Each row is a point. To make a cloud, some directions were put in groups of two or more. Within a group, all points are equally far from the middle, so they leave a hole (a ring in 2 directions, a hollow ball in 3). The other directions are filled evenly. Then the cloud was stretched, turned, moved and blurred a little. How many holes are there, and how many directions does each take, smallest first?

Cloud, 20 rows:
[[-22   7 -38]
 [-22   7  38]
 [ 34 -14 -47]
 [-26 -29   3]
 [-39 -83 -21]
 [  8 -66  12]
 [-65  28   6]
 [-28 -55  40]
 [-35 -44  26]
 [  5  50 -57]
 [ 46  11 -19]
 [-50 -31  -5]
 [ 17  23 -53]
 [-52  15 -36]
 [-15 -40  38]
 [-12 -30  18]
 [ 16 -45  33]
 [-46  31 -19]
 [-40 -46 -22]
 [-29 -59 -10]]
Holes: 0

Cloud (19 x 3):
[[-35  25 -33]
 [-40  15 -29]
 [ 49   0 -50]
 [ 21 -68 -36]
 [-31 -46   6]
 [-34 -24 -45]
 [ 60 -24 -31]
 [ -4  23 -61]
 [ 30  25 -53]
 [ 32  25 -52]
 [-24  15  36]
 [-39 -36  -3]
 [-36 -38 -26]
 [ 21 -70   6]
 [ 58 -44  -9]
 [-41  -2 -38]
 [ 27  44   5]
 [-14  49 -10]
 [ 20  47 -26]]
Holes: 1 (3)

Cloud, 27 rows:
[[ 28  80 -14 -20]
 [-27   6  30  37]
 [ 38  23  13 -72]
 [-21 -16  30  14]
 [ 12  33  -1 -77]
 [ 19  -4 -53   1]
 [-25  17 -42 -41]
 [ 39  18  35  44]
 [-32  65  25  18]
 [ 49  59 -25 -47]
 [-19  56 -39  -5]
 [-41  -1   3 -43]
 [ 70  35 -25 -40]
 [-21  71 -15  10]
 [-15 -19 -36 -29]
 [ 52  12 -41  13]
 [-19  72 -13  10]
 [-22  34  42 -47]
 [-26  15 -40 -44]
 [-34 -11  27   5]
 [ 25  63  58  -5]
 [ 45  70 -21 -31]
 [-22  24  18 -63]
 [-18  44  52 -32]
 [ 12 -32  14 -10]
 [-36  13   8 -54]
 [ -7 -30 -17 -23]]
Holes: 2 (2, 2)

Cloud, 50 rows:
[[ 38 -71 -21  27  41 -38]
 [ 74   3  52 -12  18 -61]
 [ 35  53  14   9  19  19]
 [-49   1 -31   9  19  -7]
 [-28  49 -38   3 -38   4]
 [  6 -38   0  10 -58 -60]
 [-46 -13  -9   9  62 -25]
 [ 42 -15  41  -9 -85  18]
 [-34  14   4  -8  28 -49]
 [ 27  -1   5 -77   3   0]
 [ 18 -38  38  24   4 -54]
 [ 15 -28  27 -27  14 -87]
 [ 14 -48  22  12 -41 -52]
 [-37 -48   8 -38 -29  39]
 [-60 -31  -4 -34  -7  16]
 [ 53  35  16 -42  16 -41]
 [-38  -2  18 -54 -23 -12]
 [ -6  22 -60 -28 -35 -13]
 [-65 -23   4   4 -10 -12]
 [-35  13   6 -50 -59  -5]
 [-11 -11  20  42  11 -44]
 [ 17 -28 -14  62 -37  -1]
 [  1  -7  29 -47  -7 -56]
 [ 40 -22  25  11 -13  63]
 [  4 -64 -67 -16 -46 -42]
 [  2 -51  11  43  34 -19]
 [ 60 -14 -67  -9 -26  33]
 [ 14 -34  64  17 -15  -7]
 [-69  -1  26 -23  30 -18]
 [ 53  43 -38   4 -38  -9]
 [ -4   3  71 -43 -14  22]
 [ 54  41  26   3 -10   3]
 [ 34 -19 -68 -31  41 -25]
 [  3  23  59   9 -45 -12]
 [ 19   2  22 -67 -19  16]
 [-19  -7 -71  -3 -27  21]
 [ 23   2 -80  -6 -38 -48]
 [  8 -30 -24  53   2 -10]
 [ 17 -30 -44 -40  67  -9]
 [  5  47  23  56 -50  35]
 [ 27 -73 -10 -56 -62 -30]
 [ 58 -93 -17  -9  25 -13]
 [ -2 -44 -11 -47  39  31]
 [ 37  39  37  20   5  40]
 [ 34  -8  35 -71  13   3]
 [  9 -15  10  39   4 -59]
 [ 69  17  -7 -56 -49 -20]
 [ 50 -54  18  27 -16 -56]
 [-47 -15 -26 -30  22  15]
 [ 65   7  28 -53 -20  -9]]
Holes: 1 (4)

Cloud, 79 rows:
[[  10  -18   25  -26  -38   11   11   18]
 [  45  -39  -57  -25  -44   29  -38   46]
 [ -20   28  -58   -3   -3    4  -63   22]
 [  26  -48   66  -47  -13    3   57  -12]
 [  35  -34   41  -35    5  -48   12   18]
 [  75   -2   16  -24   27   20   -8  -33]
 [  32   -8    9  -16  -30  -67    7   16]
 [  21  -29  -16   17  -25  -30  -28   33]
 [  41  -40  -45  -41   10    1  -26   63]
 [  28  -21  -35  -87  -52  -37    3   14]
 [  18  -18  -32    0  -26   61  -18   -5]
 [  55  -72    1  -21   27  -13   18   43]
 [  12  -19  -16    5    2   -9   47  -65]
 [  38  -36    5    4    2  -22   31   -6]
 [  22   24  -16  -21  -16   11   49  -30]
 [  23  -50   27  -39   54    9   15  -13]
 [  34   25    4  -20  -56  -23   18  -16]
 [ -12   63  -51  -19  -28   54   17   23]
 [  10   43   17  -34   -4   43  -50   -5]
 [ -15  -15  -47    6   18  -49  -30   25]
 [  28   -7  -21   -5  -14   33   30   32]
 [ -18    3   15  -29   -3  -15   20    1]
 [  14  -47    8   31   36   12   33   -9]
 [  53   -3   -3   -3  -24    9   64   -4]
 [ -10    0   12   10   42   42  -16    0]
 [  43  -15    7  -37   37   53    7   32]
 [ -38  -44   17  -65   -3   75   -4   23]
 [  33   -4   37   22  -19   21  -21  -40]
 [  59  -32   -9  -41   23   -8    6    2]
 [  31  -10    0  -47  -10   70   34  -10]
 [  -1  -10  -18   18   29   32  -17  -12]
 [  25    9   31    6  -14   -4   55   39]
 [  -2    9   53   -9   -1   34  -11   29]
 [  13  -22   -6  -66   30   15   31   72]
 [  24  -15   33   -1  -59   -2   34  -32]
 [ -37  -26   10    1   20  -14  -57  -30]
 [  12    4  -27   23  -55   -6  -20  -20]
 [  51  -15   16  -70  -30  -19    9   36]
 [ -14  -21  -12 -121  -22   22   28  -49]
 [  36  -20   59  -27   12  -15   63  -54]
 [  29    3   50  -31    3   38   12    6]
 [  -9  -15   71  -37   11  -36   47  -26]
 [  29    1   28    8   36   -9  -30   27]
 [  28    6   12    2  -17   19   26   37]
 [  -8  -41   35  -21   46   23  -14   14]
 [ -11    4   19  -15   18  -18   40  -61]
 [ -29   17   16  -25  -18   38    5   -5]
 [  17   45  -17  -12  -12   41   27   30]
 [  11  -28    5  -10  -12  -96    1   23]
 [  15   28   17  -34    5  -28  -45   51]
 [  55  -12  -20   21   -8   28  -33    5]
 [   1   26   58   37   -3   40   32    8]
 [  42   14  -23  -68   -8  -14  -35   45]
 [  42   -8  -22   -8   -3   46   73  -28]
 [  -2  -30   64  -24   44  -46  -27  -28]
 [   1  -42  -16   20   10  -44   42   24]
 [  12   60   56  -79   20   85   20  -35]
 [ -20   24  -30   52  -25   24  -52   29]
 [ -14  -13   34   24    8  -22   20   68]
 [   2  -23   -7   21   28  -12  -32  -20]
 [ -17   29   13  -55   -2   43   -4  -36]
 [  82   37   -3  -56  -48    1   26   22]
 [  36  -46   41  -10    6  -66   39   24]
 [ -19   40   -3   18  -18   44  -38   -2]
 [  35  -56   34  -60  -42   28   40   22]
 [  47   -4  -19  -44   -3  -12    1   30]
 [  68   38   26  -63  -42   14   15   29]
 [  47   19   12  -50   37  -26   29   38]
 [  54   19   23  -15   14   65   41   -7]
 [  36  -14   24    0   -7   37  -59  -23]
 [  16  -27  -29  -46  -82    5   20   27]
 [  42   25   26  -77   32   24   49   27]
 [  28   58  -21  -43   17   10  -31   39]
 [  41  -19   24  -37  -49   26   36    2]
 [  43   33   17  -20   -4   -6   53   40]
 [   9  -10   30  -67  -39   29   30   39]
 [  47  -35   63  -43    5   28   -2   -1]
 [  28  -22   24  -33  -65   56   41  -22]
 [  33 -115    6    8   39  -10   11   -6]]
Holes: 0
